Rows are points. A path goes straight from each point to the next, and from the last back to the first. The post is the endless flat space through its rows: a point in 2 columns, a line in 3, a plane in 4, and so on, so that a path can go around it. Count how often the path circles the post. Going back the other way cancels.

Post (2 x 3)
array([[-2.9, -3.2, -0.5],
       [ 3.9,  0.9,  3.7]])
Path (30 x 3)
array([[ 8.9,  0.0, -1.6],
       [ 7.2,  3.1, -2.2],
       [-4.5, -7.8, -4.6],
       [ 5.7,  1.4,  1.3],
       [ 8.2,  5.1,  4.3],
       [-0.9,  0.1,  1.8],
       [-7.4, -4.8,  2.2],
       [ 2.9, -5.8,  3.5],
       [ 4.2, -0.7,  2.2],
       [-1.7, -1.8, -6.7],
       [-5.7,  0.8, -2.9],
       [-3.6, -3.0,  4.8],
       [-4.0,  0.0,  7.7],
       [-1.4,  0.8,  1.2],
       [ 2.9,  0.8, 11.8],
       [-1.0, -6.0,  4.7],
       [ 7.1, -1.2,  4.0],
       [-2.1, -3.3, -6.5],
       [-7.2, -2.8, -5.4],
       [ 0.1,  1.8,  6.9],
       [ 7.6,  0.5,  9.7],
       [-1.0, -6.3, -2.1],
       [ 9.4,  3.2,  0.6],
       [ 1.5,  3.9, -3.1],
       [ 5.5,  1.9, -1.1],
       [ 2.8, -0.3, -0.8],
       [ 0.2,  0.6, -0.1],
       [-1.4,  0.2,  3.2],
       [-0.5, -2.3,  4.6],
       [ 1.6, -3.4,  3.1]])
Times around: 4

Post (5 x 6)
array([[ 5.9,  7.3, -1.8, -1.3,  4.5,  7.2],
       [-1.4,  5.1,  1.2, -2.7,  4.9,  4.5],
       [-0.9, -1.9, -1.0,  3.1,  1.7,  0.7],
       [-3.1, -8.0, -1.6, -0.2, -3.1, -0.1],
       [ 0.5, -0.9, -1.0, -5.3, -0.7, -1.5]])
Path (28 x 6)
array([[ -0.2,  -2.9,   2.4,  -5.1,  -9.4,  -1.6],
       [  5.6,  -1.7,   1.0,  -3.8,  -2.6,   3.0],
       [ -1.1,  -9.3,  -3.2,  -1.3,   3.2,  -7.8],
       [ -1.5,   0.8,  -1.2,  -7.3,   4.8,  -4.3],
       [  4.0,  -4.9,  -3.8,  -1.2,   0.3,   1.1],
       [ -1.3,  -3.1,  -4.0,  -0.1,   4.1,  -2.0],
       [  1.9,   9.2,  -4.1,  -4.7,   3.0,   2.0],
       [ -3.6,   9.8,   0.2,  -3.6,   8.5,  -0.3],
       [  4.3,   2.3,  -4.7,   5.0,   6.7,  -0.8],
       [ -0.3,  -6.8,  -1.5,   0.2,   0.7,  -2.6],
       [  1.6,   4.9,   3.8,   3.3,   3.2,  -0.8],
       [ -4.1,   2.5,   2.0,   0.1,   0.7,   6.2],
       [  2.2,  -0.3,  -3.2,  -5.3,  -1.9,  -7.3],
       [ -2.7,   2.7,  -3.9,  -3.9,   6.5,   6.5],
       [  1.4,   3.2,  -0.5,  -6.4,   5.0,   0.5],
       [ -5.1,   2.2,  -0.7,  -8.3,   7.4,   1.1],
       [  2.4, -12.2,  -2.9,  -6.8,  -5.7,  -8.9],
       [ -3.1,   0.8,   4.7,   2.1,   4.8,  -3.1],
       [  2.0, -12.1,  -6.9,  -5.5,  -1.6,   1.4],
       [  1.4,   1.0,  -3.0,  -2.6,   2.5,   0.7],
       [ -7.2,   3.0,   0.9,   3.2,   3.0,   3.3],
       [ -5.8,  -6.1,   0.0,   1.1,  -7.0,  -5.2],
       [ -1.7,  -6.3,  -6.4,   5.4,   0.3,  -1.8],
       [  7.3,  -1.6,  -6.6,  -2.5,   5.7,  -3.5],
       [  1.5,  -5.5,  -1.6,  -2.3,   0.0,  -1.9],
       [  2.4,   6.3,   4.6,  -4.9,   0.6,   9.1],
       [  3.2,  -2.4,  -2.2,  -2.5,  -5.0,   2.8],
       [ -6.0,   1.9,   1.0,   2.2,   2.0,   5.9]])
Times around: 1

Post (8 x 9)
array([[-2.0, -0.9, -5.0, -5.6, 10.2,  0.8,  8.5,  5.1,  0.8],
       [-2.5, -2.5, -1.1,  0.8, -1.7,  0.0, -1.5,  0.8, -0.7],
       [ 3.8,  3.4,  0.8,  0.6,  7.2, -0.7, -1.3, -0.6, -0.6],
       [-2.8, -4.9,  4.7, -1.0, -1.7, -2.7, -0.3,  0.1, -0.1],
       [ 7.4,  1.5,  0.2,  2.5, -6.4, -3.7, -0.7,  0.6, -0.7],
       [ 0.4,  0.8, -3.0, -0.4,  3.6,  3.7,  0.7, -1.1,  4.4],
       [-5.3, -2.4, -5.5, -4.2,  0.8,  2.2, -4.1,  6.4,  4.9],
       [ 0.3,  2.8,  6.3, -4.1,  4.0, -1.0,  0.1, -3.3, -7.8]])
Path (30 x 9)
array([[  6.9,   3.2,  -0.6,  -0.1,   0.5,   1.2,   4.0,  -4.3,  -7.7],
       [ 10.4,  -1.4,  -2.4,   3.3,   1.8,  -4.3,   0.1,  -1.2,   8.8],
       [ -5.1,  -1.0,   0.7,   0.1,   2.4,   1.4,  -0.9,  -3.4,   1.2],
       [  2.5,  -1.3,  -3.7,   8.9,  -1.9,  -6.7,   5.1,  10.4,   3.8],
       [ -1.2,   0.8,  -4.5,  -1.8,  -4.3,   2.9,   1.0,   4.6,  -1.1],
       [  2.5,  -7.0,  -1.4,   1.8,  -4.4,  -5.9,   4.5,   5.5,  -0.8],
       [  7.6,  -4.9,   4.5,   7.1,  -0.7,  -4.9,  -0.1,  -8.8,  -3.3],
       [  2.5,   3.1,  -6.9,  -3.0,   7.1,  -1.2,  -0.1,   3.8,   1.2],
       [  4.1,  -2.0,   1.3,   3.0,   2.2,  -3.2,   3.5,  -1.7,  -5.7],
       [  1.4,  -2.3,   0.6,  -5.7,   0.2,   1.7,   6.4,   2.3,   2.9],
       [ -3.6,   4.7, -10.5,   0.2,  -0.4,   4.6, -10.4,  10.2,   2.9],
       [ -5.2,   1.5,   2.9,  -4.9,  -2.1,   0.9,  -1.2,  -1.3,  -0.6],
       [  1.2,  -1.2,  -5.4,  -2.6,   2.1,  -5.0,   1.0,   4.8,  -0.1],
       [  3.8,   1.6,  -0.2,  -2.0,  -8.5,  -1.3,  -2.6,  -1.1,  -6.1],
       [  1.2,  -4.9,   2.3,  -4.7,  -9.3,  -1.8,  -0.2,   2.9,  -0.1],
       [ -3.4,   3.4,   0.2,  -5.4,  -5.8,   5.8,  -4.4,   3.1,  -2.9],
       [-12.3,  -3.6,   1.4,   0.7,   1.9,   0.6,  -3.5,   2.1,   1.4],
       [  0.6,  -2.1,   0.7,   6.4,   3.8,  -5.9,   1.2,  -3.3,  -4.7],
       [  7.4,   0.9,   2.9,  -1.0,   5.2,  -3.4,  10.0,  -4.1,  -5.9],
       [  1.3,  -3.7,   7.8,  -2.2,   6.0,  -0.8,  -2.4,  -3.6,  -4.8],
       [ -2.6,   0.2,   5.8,  -1.5,   2.4,   2.6,  -5.0,  -2.2,  -0.7],
       [ -8.5,   0.2,  -3.2,  -3.7,   7.4,   7.7,   3.2,  -0.5,   1.6],
       [ -1.6,  -3.3,  -0.7,  -3.4,  -9.1,   0.6,  -1.9,   0.3,   7.1],
       [  3.7,   2.1,  -8.6,  -4.2,   0.9,  -5.3,  -3.0,   6.6,  -3.7],
       [ 10.0,   4.0,  -3.4,  -5.8,   0.6,  -0.2,   1.6,   2.1,  -2.4],
       [  6.6,  -1.4,  -1.8,  -3.7,  -1.5,  -6.2,   1.8,   1.5, -10.2],
       [  8.2,   2.0,  -1.8,   3.7,   5.6,  -4.6,  -2.5,  -3.2,   2.4],
       [ -7.8,  -1.3,  -0.4,   0.1,   7.1,  -1.7,   6.1,  -0.1,  -2.1],
       [ -6.5,   4.4,  -9.9,  -2.9,   6.0,   6.4,   6.2,   6.7,   2.4],
       [  2.4,   0.0,   3.0,  -0.5,   8.2,   2.9,  -1.5,   2.5,  11.0]])
Times around: 1

Post (11 x 12)
array([[ 0.5,  0.6,  1.1, -4.1, -2.0, -0.5,  4.1, -2.4, -1.1,  0.4,  0.9,
         0.4],
       [-4.6,  4.2,  0.1, -5.6, -1.2, -2.9,  5.3, -2.2,  0.9, -2.3, -3.2,
        -2.2],
       [ 4.8,  4.4,  3.5,  8.1,  0.2,  0.3, -5.7,  1.6, -3.7,  3.0, -2.7,
        -6.3],
       [-2.2,  0.2,  1.7, -1.2,  3.4,  0.8,  2.5,  0.9, -3.4,  3.6, -1.5,
        -2.3],
       [ 3.3, -0.1, -3.1, -3.5, -0.7,  4.5,  5.9, -0.8, -5.6, -2.9, -8.4,
         0.7],
       [ 1.7,  1.1,  4.9,  5.9,  0.0,  3.9,  2.1, -2.2, -0.6, -4.0, -3.5,
        -3.7],
       [ 1.0, -1.8, -6.6, -8.9, -8.8, -6.1, -7.3, 10.6, -3.2, -2.8,  7.6,
        -6.2],
       [ 2.6,  0.2, -1.6, -1.6,  2.1,  1.6,  2.2, -3.6,  1.4, -1.6, -1.5,
        -4.4],
       [ 1.6,  2.6, -2.8, -1.2,  2.6, -1.6,  3.4, -1.6, -2.8, -1.9,  2.4,
         3.2],
       [ 1.7,  5.7,  0.7, -0.5,  1.9,  4.5,  0.5, -0.2, -4.1, -1.3,  0.5,
        -3.2],
       [ 0.3,  4.0, -4.3, -0.6,  0.0,  2.1,  1.2, -1.3,  3.7,  2.2, -1.5,
         6.8]])
Path (25 x 12)
array([[  5.5,  10.5,   0.9,  -0.3,   1.2,  -4.1,  -0.9,  -3.0,  -9.7,
         -7.1,   5.4,  -3.2],
       [  3.7,   5.2,   6.0,   2.0,   6.9,   8.3,   5.1,  -4.4,  -2.3,
         -4.9,  -0.7,  -1.4],
       [  2.6,   6.9,   4.9,   8.0,   5.0,  -1.9,   3.7,  -2.8,   1.7,
          2.2,   4.1,  -1.1],
       [  6.0,  -2.1,  -7.3,  -2.9,  -5.6,  -1.3,  -4.7,   7.8,  -7.0,
          4.2,  -4.2,  -4.0],
       [  1.5,   0.4,  -5.3,  -1.9,  -1.2,   0.6,   3.8,  -5.4,  -0.5,
         -4.1,  -2.9,  -1.2],
       [ -0.1,  -6.5,  -8.1,  -5.5,   1.2,  -0.8,   4.0,   0.1,   5.1,
         11.2,  -6.2,  -3.9],
       [  0.5,   6.7,   0.6,  -1.9,   3.6,   3.5,   3.0,  -0.2,  -3.2,
          4.6,   0.2,   3.4],
       [ -1.5,   0.3,   3.1,   4.3,   7.7,   6.3,   0.1,   0.5,  -1.5,
          8.6,  -2.5,   4.6],
       [  1.5,  -5.8,  -2.8,  -4.8,  -3.6,  -7.7,   2.0,   1.5,  -6.9,
         -6.1,  -3.1,   0.9],
       [ -1.6,   9.1,   2.3,  -1.8,   4.2,  -2.4,   0.0,  -3.3,   3.7,
         -3.0,   5.2,  -2.3],
       [  3.3,   1.2,   0.5,  -5.2,  -1.6,   3.5,   3.6,   4.7,  -9.0,
         -1.9,   7.7,   2.7],
       [  1.7,   6.7,   0.0,   2.1,  -3.1,   1.0,   3.7,  -1.3,  -5.5,
         -0.9,  -5.4,  -6.7],
       [ -2.8,   5.5,  -5.7,  -6.3,  -3.2,   5.5,  -0.7,  -2.5,  -2.0,
          0.2,  -6.8,  -2.5],
       [  3.1,   1.7,   8.8,   5.8,   0.3,  -0.5,  -2.2,  -5.8,   2.0,
          2.0,  -2.3,   3.4],
       [  2.1,   2.3,   1.6,  -0.8,   1.8,   4.3,   1.1,  -1.3,   2.0,
         -1.4,  -6.0,  -7.9],
       [  7.5,  -1.0,  -1.8,  -7.8, -11.6,   9.3,   5.9,   0.9,   1.8,
         -1.0,  -3.6,  -1.6],
       [ -4.5,  -0.3,   1.7,  -4.9,   2.2,  -1.9,   4.3,  -5.7,  -1.9,
          6.2,   4.1,  -8.9],
       [  2.7,   0.8,  -3.2,  -5.8,  -4.2,   2.3,  -2.4,  -0.6,  -0.5,
          1.3,   1.0,  -1.1],
       [  1.2,   3.0,   1.9,   3.9,   1.6,   6.3,   4.4,  -0.5,  -9.3,
         -3.2,  -3.1,   0.5],
       [  1.1,   4.2,   0.5,  -1.5,   0.1, -14.3,   6.1,  -2.2,  -5.3,
          6.2,   2.1,  -2.5],
       [  5.3,   2.3,   2.0,   1.0,   4.4,  -0.1,   2.0,   0.0,  -3.8,
         -0.9,   5.9,   3.9],
       [  3.2,  -2.0,   5.3,  -1.2,  -0.2,   3.6,   1.0,  -1.2,  -2.7,
         -9.0,  -1.1,  -2.2],
       [  5.5,  -7.0,  -6.9,   0.3,  -3.6,   5.9,   2.0,   0.4,  -2.6,
          3.9, -15.7,   6.3],
       [ -4.7,  -6.3,  -8.0,  -2.1,  -2.3,  -2.8,   7.5,   4.0,  -4.1,
         10.5,  -9.4,   9.9],
       [ -0.2,   3.2,  -9.7,  -4.1,   2.1,   0.5,   2.3,  -3.9,   1.5,
         -0.9,   6.0,   3.5]])
Times around: 1
